Rows are points. To make a cloud, some directions were put in groups of two or more. Within a group, all points are equally far from the middle, so they leave a hole (a ring in 2 directions, a hollow ball in 3). The other directions are filled evenly. Then the cloud was stretched, turned, moved and blurred a little. How many holes are there, and how many directions does each take, smallest first?

Cloud:
[[ 49   1]
 [-15  52]
 [-47 -28]
 [ 42  28]
 [ -9  55]
 [-44  11]
 [-47 -28]
 [ -1 -83]
 [-48 -13]
 [  9  58]
 [-43 -47]
 [-48 -19]
 [ 35  41]
 [-24  45]]
Holes: 1 (2)

Cloud, 19 rows:
[[-10  31  51]
 [ 12 -66   1]
 [-50 -54  15]
 [-10 -74   8]
 [-14 -58  26]
 [ 27 -15  32]
 [ 26 -49   9]
 [ 51  18  17]
 [-36 -32  40]
 [  5 -72 -27]
 [-52 -56 -13]
 [ 51  47 -37]
 [ 22 -11 -60]
 [-10 -29  42]
 [-45 -26 -44]
 [-55  52   1]
 [ 46  74 -22]
 [ 60  19 -21]
 [-41 -62 -26]]
Holes: 1 (3)

Cloud:
[[  -5   26  -59  -12   48   36]
 [ -87  -12    0  -54  -11   38]
 [   4    9    5  -25  -92    3]
 [  45   71    2   -1  -36  -15]
 [ -56   65    5  -24  -25   46]
 [  -9   14  -27  -46   25   71]
 [  46  -49   35  -62   45   17]
 [  26  -48  -45  -32   31  -16]
 [  12   38  -90    9   -5   22]
 [   4   46   -6   46   10  -27]
 [ -25  -61  -33   -2  -40   54]
 [ -14  -20   35  -19   36  -48]
 [  -6   70  -38    1  -31   32]
 [  -1  -25   -1   -2   62    1]
 [   4  -69   -1   14   37   42]
 [   6   19  -44  -16   52   39]
 [  59    4  -18  -74   39  -58]
 [  10   12   46  -88    9    6]
 [  69   43   -6   13  -48  -48]
 [ -52   -5  -64  -30   50   -4]
 [  43   57  -71    2  -67   -4]
 [ -25  103    7  -11  -30  -30]
 [  24   13 -102    7   -5    9]
 [ -14   32   11  -94   15  -24]
 [ -42   72  -21    3  -52   13]
 [ -18   16    7   26  -74   32]
 [ -68  -35   17  -18   30  -37]
 [ -31    8   50   49  -50  -12]
 [  63    5  -20    7  -29   63]
 [  19  -21   72   13  -39  -27]
 [  43   75  -70   21    3  -21]
 [  49   39   -4   18  -60    2]
 [ -41    3  -29  -59  -46   16]
 [ -18  -33  -23  -26   56   35]
 [ -27  -28  -34    9    4  -56]
 [ -69  -10  -21    9  -56  -20]
 [  52  -37  -22  -49   29  -47]
 [ -96   22  -69   -8   -6   25]
 [  34   -3   59   -5   40   29]
 [  25   32  -51    6  -21   48]
 [ -80   28   24  -27  -46  -32]
 [  68   33  -90  -11   31   -2]
 [   1   54   19  -42   63  -12]
 [  75   46  -29  -15    8   28]
 [ -64   -1   -9  -16  -35  -59]
 [  16   12   38   23   18   59]
 [ -40   63   32  -59   12   27]
 [  -8   25  -87  -46  -16   35]
 [ -12   -4  -33  -45   71  -11]
 [  37   18    4   38  -17   29]
 [   6  -18   34  -89   31   35]
 [ -13    0  -61  -53   60  -17]
 [ -23  -54  -50  -18  -22   37]]
Holes: 1 (4)
